Each row of a before or after table is a point. The points were changed in one or more steps. Then noise was added and the rows were shuffled. The steps act on how far a point lies along the listed directions, d1 being the first. What was done? A step turns or swaps two directions, mirrors them in a line or flattens them onto one, adds a multiple of one to another, or multiplies one. Angles are multiples of 10 degrees, from the lower direction toward the higher: turns from -170 to 170, lines from 10 to 170 but not 90. Use the fewest steps. Two steps may share a direction if one is a turn and the other turns, adds or multiplies; they go together, in the order done. Otherwise the lowest direction goes first.

Directions:
(1): [-17  35 -60]
(2): [-37 -57 -22]
(3): [-58  26  32]
Before, 9 rows:
[[  6  32 -16]
 [ 59 -72 -30]
 [ -6 -16  51]
 [ 47   9  -8]
 [-13 -47  19]
 [ 26  70  63]
 [ 88  27   3]
 [ 21  12  10]
 [ -7  66 -63]]
After:
[[ 18  54 -73]
 [ 53 -80   1]
 [-21  -6  50]
 [ 17  77  54]
 [-26 -40  22]
 [ 90  19  24]
 [ 22  13  12]
 [ 13  27 -18]
 [ 50   3   5]]
Steps: turn d1 and d3 by -20 degrees

Directions:
(1): [  4 -10  64 -69  12 -32]
(2): [ 55 -19   2 -29 -44  64]
(3): [  1  90 -18 -36  12  18]
(4): [ 41  20 -16   5 -59 -66]
(5): [ 74  -2  -4  17  66 -11]
Before:
[[  13  -38   27   -1  -13  -65]
 [  19  -40   33   13    0  -26]
 [  14  -11   11   10   35  -88]
 [ -27   39   20  -64  -93   -4]
 [ -46  -40    9   67   83   -9]
 [ -28  -22  -35   93   10   -3]
 [  15   31    1  -30   -4   26]
 [ -12  -50   21  -17   13  -31]
 [   5  -52   43   27    5  -27]
 [  27   63  -17  -44 -103  -35]
 [ -90   -6  -26   35    5  -24]
 [ -20   19  -11  -60  -35   76]
 [   2   54   -9  -37  -28   98]]
After:
[[  4 -32 -23  -5 -52  78]
 [ 40  69 -12   8  86  32]
 [ 10  38   1 -13  32  -6]
 [-85 -57  19  26 -31  55]
 [112  29  17 -43  -3   0]
 [ 56  22 -15 -21  74  32]
 [-45 -20  15 -30 -66 -41]
 [ -8 -34  30  13 -15 -30]
 [ -7 -52  24 -31  -8 -13]
 [-10 -51  44  16 -17 -18]
 [  5 -39  31 -12 -42 -48]
 [101  64 -21 -18 -26 -53]
 [-24 -34 -31  67 -46  46]]
Steps: turn d2 and d5 by 120 degrees

Directions:
(1): [-26  67   4  57 -23  36  54  23]
(2): [ -8 -17  91  15  49 -31  37  -4]
(3): [  8 -13  25  55 -77 -47 -29 -26]
(4): [-20 -60  31  21 -13  80 -30  27]
Before, 14 rows:
[[   8   22   40   30  -31 -102   19  -56]
 [ -35  -17   82   79  -54  -38  -15  -15]
 [  31  -19  -68  -44  -53  -59  -55  -39]
 [  13  -14  -33  -62  -17  -55  -54  -28]
 [  27  -78  -48  -57   -2   49  -98   10]
 [   9  -27  -16    6  -12    7   -6   -9]
 [ -14   -2  -28  -85   48  -67   -8  -32]
 [  16   12  -48  -39   10  -49  -15  -23]
 [   0  -16   56   23   33    1   41  -15]
 [  10    9  -47  -45  -21   -7  -37   13]
 [   9   20  -53   -4  -73  -72  -67  -18]
 [  31 -102   59  -10  -25  -60  -67  -17]
 [  32  -35   15  -54   21  -66   -4  -20]
 [ -15   14   57    1   24  -17   20   35]]
After:
[[-19 -75  60 -20  -3   3 -47  -2]
 [  5  22 -54 -22  27  44  24  -2]
 [-11 -48  71  80 -60  60 -39  23]
 [ -5  36 -36 -40  10   5  -5  38]
 [ -3 -97  87   0   6 -20 -24 -19]
 [  1 -20  16  24   3   9  16  -5]
 [-21 -66  57 -13  55  95   2  60]
 [-45  39  27 -30  96  20  59  20]
 [-25 -78 -17 -47 -24   0 -81 -22]
 [  7 -62  15 -17   0 -23 -47 -18]
 [ -2 -31  52  12 -36 -25 -35   7]
 [  1 -26  10 -83  92 -17  16 -19]
 [-20 -53  99  -6  37 -59 -25   0]
 [ 14 -73   0 -49   9  37 -32  14]]
Steps: turn d1 and d4 by -70 degrees; turn d2 and d3 by -120 degrees

Directions:
(1): [-31  34   9 -39  56  49  34  13  35 -38 -74]
(2): [ 28  55 -39  -4  34 -27 -30 -60 -39  53 -51]
Before:
[[   4   18   -8    0   17  -25  -37  -25  -19   27  -19]
 [  28  -56   16   10  -61    4  -17  -18   23   -8   46]
 [   1   14  -10   -1   15    0    0  -10  -21   -7   -9]
 [ -12   68  -23  -45   65    9   23  -36  -12   12  -92]
 [   2   85   -5  -40   88   44    6  -22    1    3 -121]
 [ -57  -18   39  -19    1   57   56   64   40  -76   16]
 [  -8   27    1  -27   14   23   20   31   12  -17  -38]
 [   8    6   -8  -10   23  -13  -12  -33    1   24  -38]
 [ -11  -18   30   -3  -14    9    6   26   18  -18   27]
 [   2   33    5  -13   19   -5    1  -13   -5   16  -30]
 [ -11  -17   12   13   -2   23   26   17   25  -12   10]
 [  35   25  -50   13  -15  -40  -17  -39  -39   46    5]
 [ -10  -26   21   -2  -13   31   17   36    6  -28   30]]
After (13 x 11):
[[-51   6  25 -46  34  51  65  39  42 -58 -42]
 [  5 -24   4  27 -19   1  10   4   7  10  34]
 [-41   1  54 -33  37  85  51  69  61 -79 -43]
 [-17  23   3 -18  37   6 -15  -7   7  -3 -45]
 [  8 -16  15  11 -26 -18 -16   2  -8  13  41]
 [-17 -58  26  31 -66  -7  11  45  -7 -24 105]
 [-14  17  21 -17  14  13  18  12  17 -11 -23]
 [ 13 -26   5  17 -31  -3  -9  10 -24   9  51]
 [ -7   9  -2  -4  16   9   9   1 -11 -20  -9]
 [ -9  -8  15 -11 -21  17  20  53  16 -28  12]
 [  9  56 -44 -22  35   1  11 -29  -9  13 -61]
 [ 49 -18 -11   9 -39 -16 -39 -62  -6  32  12]
 [-11  -3   9 -20  29  13  10  -6  25  -7 -42]]
Steps: turn d1 and d2 by -70 degrees

Directions:
(1): [-30  87  34  -4  10   7 -17 -44  20 -45   6  82  14  49]
(2): [ -9 -65  26 -18  23 -37  -6 -61  49 -75  51 -30 -35   1]
(3): [  6 -29  -4  32  -3  80  47 -61 -13 -33 -85 -14 -14  24]
(4): [ -2 -40  39  22  31 -24  24  19  64  21 -29   0 105  33]
Before, 13 rows:
[[  -4   41   20    6    9  -35  -31   28  -16  -16   36   48   -7    0]
 [  39  -53  -33   35  -17    9    9   60  -54   53  -25  -88  -24  -60]
 [  -3   20   18  -28   -2  -49  -42   30   47   25   80   30   38   -5]
 [  15   21  -39  -13  -27  -13  -26   46  -61   73   21  -30  -16  -38]
 [   9   30   -6  -25  -19  -37   -7   86  -21   80   41  -36   35  -41]
 [  -6   11  -24  -50  -19  -29  -54  -32  -11  -54   78  -13  -75   -7]
 [  -7  -45   -3   -2   28  -82    4   72   20   59   37  -27   39  -36]
 [  33   -5   -3   24    5  -12    3  114   19  106  -22  -10   85  -10]
 [ -13   -1   -3  -45    3 -113  -66   -8   46  -44  108   18  -47  -11]
 [  45  -30  -19   14   -5  -14   -1   78  -15   92  -28  -51   43  -47]
 [   6  -45   11   13  -13  -22   22   -6    8   -9   -5  -36   -3   14]
 [ -13  -10   17   10    9    7  -21   -2   10    2  -13   12   14   13]
 [   9    8   -9   -7   -2  -34   -9   25    7   21   20   11  -12  -20]]
After:
[[   9  -48    3   21  -16  -11   31   -4   -1   -2  -20  -40   -2   12]
 [ -15   -7   19    8   13    2  -23   -4   12   -2  -10   14   14   15]
 [  49  -62  -19    1    3  -49  -12   89   -1   90   10  -76   33  -65]
 [  35  -30    3    7   13  -51  -12  120   36   96   22  -29   76  -24]
 [  16    7  -41  -14  -24  -24  -27   52  -60   77   27  -44  -19  -46]
 [  15   18  -17    7  -10    0    6   25  -12   35  -18   14   -6  -17]
 [  -1   63   12   23    1    8  -10   25  -38   -4  -14   64    1   12]
 [  10   64  -52   38  -42   82   21  -10  -56   23 -116   51  -10   31]
 [   6  -34  -29   34    9   -3   43   78  -26   96  -58  -28   49  -28]
 [  16   26  -16  -12  -26   -9    9   90  -38   95    7  -44   39  -40]
 [   5   46  -50   -7  -43   79   -7  -34  -66  -18  -43    4  -55   15]
 [  43  -97  -31   15  -10  -38   -7   73  -37   51   25 -118  -37  -83]
 [   6   58   -5   14  -23   55    5   25   -7   58  -37   49   57   18]]
Steps: multiply d1 by 1.3; swap d2 and d3

Directions:
(1): [-48  42  -3 -34   3 -23   5  62 -46   6  42 -64 -60  44 -28  36  44  59]
(2): [-43 -42 -11  33 -31  20  69 -25  -6  38  38  35  66  10  15  36  91  23]
Before (8 x 18):
[[-68   4 -22 -25 -21 -28  49  68 -15  41  78 -28 -39  62  -9  66  83  84]
 [  1 -34   0  11 -16   4   6 -34  16 -14 -33  33  26 -28  11 -29 -18 -20]
 [ 51 -20  22  29   8  28   2 -41  49   7 -36  58  57 -32  41 -47 -34 -62]
 [ 11  17 -13  20   6  11 -15  13 -16  -8 -27 -23  -6 -22   5  -3 -58   0]
 [-55   4  -2 -11  -8  -1  54  31 -24  19  36 -20  -4  36 -27  28 111  59]
 [-13  -2 -25   6 -14  24  -3 -19  -6  -8 -12  24  32  -4   2  -8   9  -1]
 [ 15  16  10 -17  12  -5 -33  -7  -4  -1 -37 -15 -25 -13 -14  -3 -50  -9]
 [-52 -90  -2  42 -51  19  68 -39  27  35  12  63  83 -12  25  12  85 -12]]
After:
[[  5 -38   4  18 -12  11   2 -41  22 -17 -45  41  39 -33  17 -32 -26 -32]
 [-65   7  -9 -20 -10  -4  52  46 -33  17  47 -34 -14  49 -39  38 119  71]
 [-49 -93  -3  50 -55  22  63 -47  36  31   4  75  86 -13  33   3  81 -17]
 [-81  14 -22 -33 -18 -35  46  82 -31  40  93 -47 -58  79 -17  77  93 103]
 [ 65 -35  21  39   9  36  -2 -55  69   7 -52  78  76 -43  48 -54 -48 -80]
 [ 12  14  12 -15  11  -6 -35  -8  -3  -2 -42 -12 -24 -13 -11  -7 -48 -13]
 [ 11  22 -15  18   6  10 -12   7 -11  -1 -26 -23  -8 -20   9  -7 -62   2]
 [-13  -4 -28   6 -14  22  -4 -19  -4  -6 -16  27  33  -9   5 -17  11  -7]]
Steps: multiply d1 by 1.3

Directions:
(1): [ 64 -39  -5 -13  32  67 -25  -3 -48 -26  62  65  36  29  28 -48 -41 -36
 -56  37 -44  -6 -55  -3]
(2): [-26  44 -27  -8 -17  29 -52 -18  25  64 -45  91  25 -22  68  -8 -37  42
 -22 -15  23  66  35 -50]
(3): [-48 -59 -20  54 -42  42 -31 -72  23  22  84 -41 -58 -12 -32  -1  17  40
 -38  36  -1  55  -3  -6]
(4): [-20   9  37  28 -38 -48 -30 -29  47 -45  68  32 102  53 -40  32 -60   6
  54 -10  11   3   8  -6]
Before:
[[  -7  -24    5   18   -5  -19  -15  -12   10    0   33  -16  -10   10
   -27    6    4   22   13   19    5   -2  -10    3]
 [ -15  -59    7   31   -3   25  -13  -56    5   11   69  -37  -22    2
   -45    0   14    4  -24   26   -6   21    4    3]
 [  -3    0   15   -7  -32   -5   -5  -13   -4  -46   22   28   38   10
   -17    8  -23   10   15   -4   -9   -2    5   -1]
 [ -35  -43  -10   49  -49    6  -20  -44   35    3   86  -49  -29   16
   -34   19    9   23    1   29   -5   23   -8  -16]
 [ -23  -13  -18   13   -2    0   33    2  -10   64  -65  -75 -121  -52
    -7   11   66   16  -22    1    6   32    2    7]
 [ -35   -2   16   39  -34  -47   -5  -27   34    2   22  -43  -11    1
   -51   52    4   10   37   -9   13    5   23    4]
 [ -22   -3   19   17  -32  -18   12  -19   28  -22   34  -49   11    4
   -40   21   13   11   30   12   11   12   18   14]
 [ -25  -52  -11   54  -10   16  -11  -48   15    9   83  -39  -34   -2
   -41    5   17   28  -24   31    5   48  -11   18]
 [ -21    6  -17    4   -8   -2    6  -10    5    8   -9  -22  -17  -23
     0    8   40    9   -7  -10    8   18    4    0]
 [ -18   17  -15   13  -22   -4    3  -14   12   29  -14  -24  -29  -14
     8    2   19   21   21   10    7   23   15   -8]
 [ -23   12   10  -12   -9  -15   10    5    5   26  -26    3  -23   -8
    -3    4    5    2    8   -7   11   -3   24   -3]
 [ -30   47  -38  -13  -29    8  -30  -15   38   65  -53   33  -10  -33
    44   -6  -12   31   -9  -14   29   66   40  -30]]
After, 12 rows:
[[  31   20  -27  -38   28   11   31   57  -30   31  -72  -16  -53  -22
    48  -11   40  -18  -13   -2   -8  -28   -6  -14]
 [ -11   22  -14    8  -14   -7   14   -5    6   26  -26  -31  -34  -16
     9    0   24   16   20    7    5   17   15   -5]
 [  34  -12   -6  -32   54   32   21   18  -38   34  -46   -7  -39  -25
    19  -22   33  -25  -37    4  -10  -13    6    3]
 [ -22    5  -19    1   -9   -3    9   -8    5    9  -12  -21  -17  -24
     1    7   40    6   -7  -12    8   15    7    3]
 [ -22   20  -21   -3  -22  -19    3   -5   28   25  -22  -37  -29  -19
    -7    7   16   10   14  -10   20   24   23    4]
 [ -48  -26  -18   40  -33    6    2  -34   14   67  -19  -65 -105  -44
   -18   17   46   38  -25    9   11   64    8   -6]
 [  15    3   -2  -16   23  -16    1   25  -12   13  -32    3  -15   -4
    12   -7   13    8    5    7    3  -16   -6    0]
 [   3   39    2  -12    8  -37   16   32   -1   28  -76   -7  -20  -25
     8   31   13   -7   24  -25   11  -14   26   -3]
 [  34    2  -26  -19   60   22   32   42  -41   34  -58  -10  -59  -35
    36  -24   43   -9  -35    3    0    6   -9   20]
 [  17   18   10  -30   -9   -5   13   17  -24  -42  -19   32   29    3
     4   -1  -11   -4   15  -12  -12  -21    3    1]
 [  11   35    5  -28    7   -9   27   27   -1    4  -53  -14    5  -18
    16    3   20   -2   16   -5   12   -2   23    8]
 [ -34    3   13   -2  -19  -18    5   -7   13   22   -5   -4  -22   -1
   -16   10    3    8   10   -4   12    2   24   -1]]
Steps: flatten d1 and d2 onto the line at 170 degrees; mirror d3 and d4 in the line at 130 degrees

Directions:
(1): [ -4  10   8  50  21 -12 -38  -5  51  16  33  -8   5  22   6  94 106  28
 -96 -48  29  21  40 -97 -73 -26  25 -16   4 -25 -54 -41 -21  66  32  27
  14 -47  19  43  -3  31 -41  11  27   9  18  18]
(2): [-12 -77  24  14 -10  29  52 -76 -60  -6  34 -17  -6   1 -17 -56  32 -74
   6 -58 -30  43   3  56 -19 -70  76  17  55   5  15  18  38 -20 -40  -1
   7 -46  14  67 -38   4 -72  15  76  46  16 -27]
Before (8 x 48):
[[  16   18    2  -29  -26    4    6    8  -17  -12   -7   -2   -8   -7
    16  -28  -59   -6   55   23   -6  -11  -27   39   35   23  -29    3
     2    6   35    7   10  -13   -7    8  -15   24   -3  -30   17  -21
    36    6  -15  -15    2  -10]
 [   1  -57    3  -38  -10   25   54  -42  -66  -22  -15    1  -14   -9
    -7  -99  -56  -50   70    0  -36   14  -35   99   40   -8   18   16
    18   12   39   24   45  -60  -45  -11  -10   23    2    5  -23   -7
   -24   -7   30   25   16  -42]
 [  -6   12  -18  -54    1    6   23   17  -15  -30  -14    5   -1  -21
     9  -61  -94    5   70   52  -20  -30  -45   64   59   19  -52   12
   -38    6   34   34   18  -40    4  -27   -8   39  -26  -54  -13  -20
    41  -23  -45  -10  -27   -7]
 [  -3   17   -4  -12    0  -26  -31   26    0   12  -11   13    6   -4
    15   -4  -13   16   11   13   -1   -7  -14  -20   23   18    1  -13
   -19   -4   27   -2  -21    4   17   -4   11   11  -16  -27    9    4
    21  -17  -21    5  -10    1]
 [  16  -17  -22  -46  -20    2   47   22  -47  -12  -49    6    4  -13
     6  -88 -121  -20  101   63  -20  -38  -47  104   86   23  -24    1
   -19   39   55   41    1  -74  -25  -28  -26   76  -18  -63   -5  -26
    64  -16  -58  -20  -19   -9]
 [  -6   -2   14   34    5  -12   -5    6   14    6   11    5   -4   13
    19   53   53   12  -49  -21   11    4   17  -42  -22  -26   31   -7
     1  -24  -12  -21   -8   25   12   15    9  -39    4   28   -8   16
   -20    9   25   -7   18   -9]
 [ -17  -45   -1  -30  -21    7   22  -23  -48   -2  -19   14  -23    0
    -9  -91  -54  -52   54    5  -30    1  -19   72   40  -23    9   26
    15   21   51   43   46  -34  -36  -37   -1   22   -9   -3    4  -32
    -6    9    9   -1  -12  -26]
 [   5   15   -7   -8   -2   -5   -2   21   26   -3  -10    1    6    9
    -5    6   -6   10  -17    6    9    7   -3    2   10   11  -22   -8
   -15  -22   -3   -6  -12    0   32  -10  -18   11    6   -6    2   -1
    27   -2  -24  -19  -18   22]]
After, 8 rows:
[[  20   12  -30  -41  -10  -11   20   47  -15  -10  -52   10    6  -11
    12  -50 -111   11   80   75   -4  -49  -41   65   77   40  -43   -7
   -36   32   39   27  -16  -52   -5  -21  -25   81  -18  -79    8  -21
    80  -17  -80  -36  -23    4]
 [   7    3  -12  -26    5    1    1   14   -2  -10  -25   11   -9   -2
     9  -22  -34   13   27   21   -4   -7  -20   20   25   31  -28   -1
   -19   -3    5   -4    8  -18   -3    0   -6   36    1  -25    3    3
    10  -13  -14   -2   12  -16]
 [  -5    3   -1  -14   -2  -19  -19   14  -16   10   -9   10    4   -6
    11  -19  -18    3   22    8   -8   -2  -19   -3   25    9   11  -10
   -11    1   34    4  -14   -5    9   -7   12    8  -16  -19    2    4
    14  -15  -11   11  -12   -6]
 [   4    1   -1  -12   -6    2   11    8   12   -5   -8   -2    5    6
    -9  -12  -10   -6   -7    3    1   12   -4   22   13    2  -11    0
    -5  -18    8   -1   -5  -12   22  -12  -17    5    8    2   -5   -3
    20   -1  -13  -15  -16   17]
 [  -8  -16   17   33    3   -6    7   -6    2    2   14    3   -3   12
    15   38   47   -2  -39  -26    3    8   14  -26  -19  -34   42   -3
     9  -22   -7  -13    1   16    3   13    9  -42    6   33  -12   13
   -28   10   36    2   19  -16]
 [  -3   26  -20  -51    3    2   12   27   -1  -27  -17    7    2  -18
    11  -43  -91   17   60   56  -14  -34  -40   46   56   28  -61    8
   -46    2   27   27   10  -31   13  -23   -8   39  -26  -59   -7  -19
    51  -24  -57  -17  -28   -1]
 [ -14    0  -14  -21   -7  -13  -19   15    2    6  -27   19  -20    6
     2  -31  -38   -4   21   23   -5  -16   -9   11   26    7  -25   12
   -11   11   26   20   18   -3   -4  -28   -1   32  -11  -28   23  -24
    20    5  -25  -24  -15   -4]
 [  18   26    3  -27  -24   -2   -2   15  -10  -11   -6   -2  -10   -5
    18  -17  -56    2   50   28   -2  -12  -22   27   33   27  -36    2
    -2    2   30    2    5   -6   -3    9  -16   27   -5  -35   19  -18
    41    5  -22  -20    0   -8]]
Steps: flatten d1 and d2 onto the line at 30 degrees
